Rows are points. To make a cloud, some directions were put in groups of two or more. Within a group, all points are equally far from the middle, so they leave a hole (a ring in 2 directions, a hollow ball in 3). The other directions are filled evenly. Then the cloud was stretched, turned, moved and blurred a little. How many holes are there, and how many directions does each take, smallest first?
(in the rows, 128 means zero)

Cloud (22 x 3)
[[204 145  87]
 [115  76 178]
 [190 120 138]
 [141  74 145]
 [160  82 202]
 [158 102  69]
 [182  78  83]
 [153 120  60]
 [122 150 120]
 [195 110 136]
 [122  78 161]
 [147 157 140]
 [114  97 145]
 [210 137  89]
 [158  85 207]
 [160 147 151]
 [138  68 168]
 [120 155 174]
 [153 153 146]
 [121 145 120]
 [134 159 134]
 [108  93 160]]
Holes: 1 (2)

Cloud (26 x 4)
[[148 150 101 121]
 [185 188 108 179]
 [144 173 144 103]
 [ 95 168 159 158]
 [ 56 142  94 129]
 [161 122  58 161]
 [181 159 159 116]
 [104 142  82 164]
 [120 116 129  49]
 [128 182 122 125]
 [ 74 113 124 106]
 [109  86 143 146]
 [196 179  79 185]
 [192 142  65 150]
 [114 146 192 100]
 [139  83 121 117]
 [160  89 149 170]
 [ 92 180 171 139]
 [144  92  62 213]
 [152 149  46 156]
 [ 79 115 156  65]
 [169 133 147 118]
 [191  96  89 139]
 [119 128 178  80]
 [ 88 121  80 127]
 [140 118 134 160]]
Holes: 0

Cloud (47 x 6)
[[155  67 126 175  83  84]
 [ 83  97 134 148 160 155]
 [162 135  61 122 106 173]
 [182  67 149 121 129 142]
 [ 98 146  82 103 112 186]
 [187 101 155 142 169 149]
 [163  87 153 152 116 183]
 [115 193 153  69 148 141]
 [100 205 163 113 153 196]
 [113 125 174 109 129  95]
 [138 157 165  92 180 120]
 [136 150 110 190 166 156]
 [ 96 184 161  89 109 177]
 [211 133 115  98 102  84]
 [153 149 150 128  59 148]
 [123  61  91 152 114 101]
 [106  99 168 157 101  85]
 [190 123 103  62 126 155]
 [162 112 102 157 120 190]
 [114  88 107 142 110  74]
 [ 78 145 190 145 129 190]
 [163 145 175 138 162  86]
 [200 163 124  73 169 143]
 [161 118 142 182  62 126]
 [198 107  79 105 179 127]
 [153 183 178 149 150 186]
 [144 158 115  82 202 141]
 [208  97 147 121 111  84]
 [185 122 161 194 101 112]
 [177 136  46 102 115 153]
 [114 164  68 103 168 104]
 [157  98 148  80 104 113]
 [132 152  94 111  68 112]
 [105 182  87  77 176 162]
 [166 206 125 106 143  96]
 [ 80 181  99 157 131 156]
 [ 86 192 126 104 155 200]
 [178 138 129 150 156  62]
 [106 136  77 104 174 110]
 [153 163  70 117 177  87]
 [119  70  83 117 135 118]
 [ 93 118 117 178 165 119]
 [199 129  54  85 155 140]
 [194 171 111  81 146 176]
 [195 165  71 127 101 111]
 [115 112 175 110 120  99]
 [ 86 164 150 164  79 133]]
Holes: 3 (2, 2, 2)

Cloud (105 x 9)
[[217 140 163 130 131 209 142 114 163]
 [114 138  87  73 143 182 135 126 143]
 [151 191  88 167 153 155  89 109 175]
 [106  86 142 121 131 142 150 135 174]
 [105 213 122 121 161  87 132 146 175]
 [136 190 157  89  74 131 109 111  94]
 [176 164 186  96 174 153  73 120 145]
 [ 46 125 118 102 114  88 204 189 195]
 [171 162 164  73 118 133 181 113  90]
 [157 184 177  50 114 157  84 123 120]
 [161 159 120 155  96 189 149 169 164]
 [146 108 162 110 121 166 185 182 127]
 [139 148 103 128 132 209 118 175 112]
 [103 145  82 167 127 177 150 135 121]
 [120 146  84 138  83  92 113 179 216]
 [ 85 130 112 164 133 136 168 209 184]
 [ 94 171 112 113  71  68  99 189 203]
 [186 120 169 114 105 191  90  80  85]
 [132 156 130  71 120 104 149 193 102]
 [ 56 131 118  82 147  64 134 165 143]
 [149  72 153 139 166 155 162 125 152]
 [146  98  96 158 146 190 168 129 188]
 [141 165 113 138 118 122 119  84 170]
 [116 172 185  50  87 161  96 160 132]
 [163 107 165  75 120 119 201 153 138]
 [159 128 121 111 186 166 137 167 178]
 [ 89  97 125 141  96  85 102 166 200]
 [179 201 170 114 130 196  76 128 119]
 [167 111 150  66 110 114 191 127  87]
 [136 115 183 155 120 187 149 151 119]
 [219 160 118 114 165 231 111  95 119]
 [ 90 110 132 134 159  83 135 132 138]
 [132 144 158 136  93  82  81 193 166]
 [144 188 201  63 138 108 156  89 123]
 [ 82 139 112  74 122 123  81 133 159]
 [128 193  97  81 147 190 150 104 155]
 [183 150 143  98 117 214 153 155 155]
 [106 110 154 138 103 159 164 184 132]
 [137  99 158  46 150 116 133 186 117]
 [166 153 195  87 108 164 118  81  93]
 [ 60 153  95  81 148  81 157 179 158]
 [ 91 121 117 104 159 111 137 131 135]
 [161 131 187 126 145 135 117 125 196]
 [137 127 174 127 129 141 214 174 114]
 [143 204 101 119  98 166 101 155 138]
 [156 150 193  52  89 111 108 162 152]
 [116 122  93  90  85 180 107 187 114]
 [110 117 155 143  78  53  99 188 172]
 [157 216 146 102 115 181 145 115  96]
 [ 90 169 115 132  87 156  83 122 116]
 [135 101 168  77 128 164 200 125 110]
 [214  97  99 102 141 190 100 134  89]
 [ 90  82 131 125  86  61 177 202 129]
 [114 147 149 172  99  88 121 135 169]
 [133 166  66 163 150 151 108 172 189]
 [174 143 183 106 170 205  70 128 125]
 [110 144 149  61 161 168 174 176 168]
 [106 128 216  76 119 161 177 169 129]
 [141 109 118  77 151 190  96 124 126]
 [146 178 169 142 132 121  68 175 142]
 [173 113 111 109 110 159 160 115 182]
 [131 187 149  55 141  84 112 129 162]
 [147 130 140 134  97  77 163 201 154]
 [179  99  94 145  73 149 151 139 112]
 [161 162 211  92 130 160 100 157 148]
 [ 45 194 167 115 107  91 139 176 218]
 [136 148 196  69 145 163 127 104  84]
 [ 82 134 117 142 148  89 129 175 116]
 [ 92 123 144 143  78  84 101 184 179]
 [127 158 189  85 135 126 117 144 200]
 [139 167  90 154 133  86  88 184 190]
 [152 157 224  89 114 155 135 142 150]
 [ 73 123 178  61 121  90 138 171 190]
 [ 39 194 153  98 110  68 104 194 186]
 [137 118 140  79 124 170 110 178 102]
 [149 176  95 146  83 176 102 175 178]
 [190 137 108 149 136 157 119  73 166]
 [143  98 136 118  95 115 188 163  99]
 [ 69 113 186  29 108  79 152 177 173]
 [114  97 150 108  91 144 152 197 129]
 [115 166 107 162 145 190  46 135 199]
 [121 115 140 155  68 182 111 141 138]
 [161 127 171 123 137 138  99 130 203]
 [128 177  63 156 114 148 127 122 147]
 [149 105 112 168 102 208 160 164 135]
 [165 117 148 153 154 186  93  68 146]
 [147 130 172 100  85 210  92 149 141]
 [ 80 141 192 113  79  87 157 161 122]
 [149 132  88 192 109 126 147 141 180]
 [ 88 223 145 122 111  83 130 133 138]
 [212 113 127 108 103 146 109 174 144]
 [ 91  98 115 150 138 138 172 155 185]
 [177 113 199 114 149 149 114 103  77]
 [ 88 162  88 110 101  86 144 215 174]
 [157 103 110  58 120 199 105 148 109]
 [164 145  97 161 152 141 119 170 110]
 [119 158 134 129 100  99  55 180 150]
 [193 157 166 106 107 212 139 113 166]
 [150 107 137  89 187 145 125 142 121]
 [109  78 110 158 131 131 138 130 165]
 [124 178 173  83 133  89 145  91 151]
 [147 131 111  51 140 167 136 152 138]
 [202 101 170 132 157 166 187 147 133]
 [ 84 185 131  90 111  58 131 184 221]
 [174 127 163 140 130 181 108  75 169]]
Holes: 3 (2, 2, 2)
